Each point is reached from the start by the listed moves, each made 0, 1 or 2 times, or once backwards (-1), plus a little noise. Is the number of moves made odd or even? Then give how often each move was made.

Moves:
(1): [44 -8  4]
(2): [ 5 34  6]
Start: [ 1  0 -4]
Points:
[54 60  9] -> odd (1, 2)
[ 1 -1 -6] -> even (0, 0)

Moves:
(1): [14  3  2  0 -3  1  2  0]
(2): [-6 20  1  6  1  0 -1 -6]
(3): [-1 -4 16 -5 -2  1 -2  1]
(4): [-2 -2  4 18  0 -1 -1  7]
(5): [ 4  0  1 -1 12 -1 -1 -1]
(6): [-4  0 -2  0  3 17  3  1]
(7): [ 0 -3  1  1  1 -4 20  0]
(8): [-1  9 -2 -5  1 -5  0 22]
Start: [ 3  6  3  2 -2 -5 -5 -1]
Points:
[ 23  60  46   9  17 -29 -14  38] -> even (2, 2, 2, 1, 2, -1, 0, 2)
[-25  40  37   1 -13 -29   3  11] -> odd (-1, 2, 2, 0, -1, -1, 1, 1)
[ -7  34   6  18 -16 -23 -31  23] -> even (0, 1, 0, 1, -1, -1, -1, 1)
[-24   0   1  22  -4  26  -1   8] -> odd (-1, 0, 0, 1, -1, 2, 0, 0)
[-15 -28  18  12  18  18  36  15] -> odd (-1, -1, 1, 1, 1, 2, 2, 0)

Moves:
(1): [12  4  5  4  3 -6  0 -2 -8  3 12 -1  3  0  3  7  0  1  1  1]
(2): [-5 11  3  1  5  5  0 -6  6  2 -2  5 11  4 -1 -5  9  1  3  2]
(3): [-3 -6 12 -2 -3 -4 -7  3 -1  4  1  1  4 -1 -3  1  8  1 -2  0]
(4): [-5  7 -1 16  0 -5 -3 10 -4 -2  3  5 -4  2  5 -3  0 -1 -3 -4]
(5): [ -2 -10  -1   4  13   5   4  -3  -5  -7  -4  -1   3   5   1   1   2  -2
   1  -6]
(6): [  3   0   4   2 -13  19   2  -5  -8  -7  -4   4   2  -2   0   1  -3  -8
  -1   0]
(7): [-3  1  4 -1  1 -1  8  2  1  0  4  4  1  1 -3  0 -5  0 -3  3]
(8): [ 7  2  3 -6  7  6 -2 14 -1  1  0  3  3 -2 -4 -1 -3 -3  1  1]
(9): [ 8 -8  0  5 -4 -2 -4  0 15  6 -6  5  6  2  3 -1 -9  4 -2 -4]
(10): [-7 -2  1  2  2  4  1  3 -2  8  1 -1 -1 -1  6  4  1 -4 -1 -1]
(11): [-2  1 -1 -2  3  5 -2  1  4 -4 12  1  0 -2  2 -3 -3  2 -3 -1]
(12): [-1 -5 -4 -5  0 -2 -1 -1  1  2  2 13  1 -4  3 -1  6 -4 -1  0]
(13): [-4  1 -9  3  0 -1  0  2 -5 -1  4 -1 11 -6 -1  2 -2  5  1 -5]
(14): [ 0  0 -1 -6 -2  0  3  3  0  7  7  0  3 16  0 -9  4 -3  4 -6]
(15): [  3  -5   8  -1  -1   0  -1   5   2   0  -7  -2   7  -1  17 -11  -1   0
   1   5]
(16): [-4  5  0 -7 -1 -2 -5  2  0 -5  0 -3  5  4  2  8  1 -1 -4  0]
(17): [ 5 -2 -6  4 -5  3  4  8  0 -6  1 -6  5  5 -1 -1 14  3 -6 10]
(18): [-1  0 -3 -2  4  2 -4 -1 -9  6  3  4  3  1  2  1  0 15 -4  0]
Start: [ 3 11  1 -1 19  0  3  2  2  1  2  9  8  0 -6 -3  4 -1  4 -3]
Points:
[-15  15 -13  21  16 -36 -19  13  29   0 -32  19  -1  19  38 -12  11  -4
  -7  -9] -> even (-1, 0, -1, 2, 0, -1, -1, -1, 1, 0, -1, 1, -1, 0, 1, 2, 0, 0)
[  4 -14   4  27  -6 -15  -7  35  -8 -39 -23  34  33 -11  20  10  11 -21
 -22  -5] -> odd (0, -1, 1, 2, 1, 1, 1, 0, 1, -1, -1, 2, 1, -1, 1, 2, 1, -1)
[-20 -12  34  11   8  39  18  23  13 -27 -12  11  40  -4   1 -14  37 -19
 -20  26] -> odd (-1, 1, 2, 0, 1, 1, 2, 0, 0, 1, 1, 0, 0, -1, 1, 0, 2, -1)
[  6  12   3 -28  35   8   2  -8   0  -4 -30  23  31 -40  21 -15  11 -29
  27   9] -> odd (0, 1, -1, -1, 0, 0, -1, 1, -1, 0, -1, 2, 1, -1, 2, 0, -1, -1)
[ -8  34 -27  48  36 -34  -7  -9  23  17  -8  55  41   1  11 -10  -2  52
 -10 -10] -> odd (0, 2, -1, 2, 0, -1, 1, -1, 2, -1, -1, 1, 1, -1, 0, 0, 0, 2)
[-16  12  13  36   3 -39  15  43   3  24   7   8 -18  11  32  -5   9  -4
 -17  17] -> even (0, -1, 0, 2, -1, -1, 2, -1, 0, 2, -1, 0, -1, 0, 1, 0, 1, 0)
[-13 -13   7 -24  30   2  -8  -3 -20  -6  42  35  12  22  -1 -21  60  23
 -17  -2] -> odd (0, 0, 2, 0, 1, 0, 0, -1, -1, -1, 2, 2, -1, 1, 0, 0, 1, 2)
[-25  -8  14  -1  60 -21   2 -31   6  52  12  52  41  47 -19 -20  35  31
  13 -39] -> odd (0, 2, 2, 0, 2, -1, 1, -1, 1, 0, -1, 1, 0, 2, -1, -1, -1, 2)
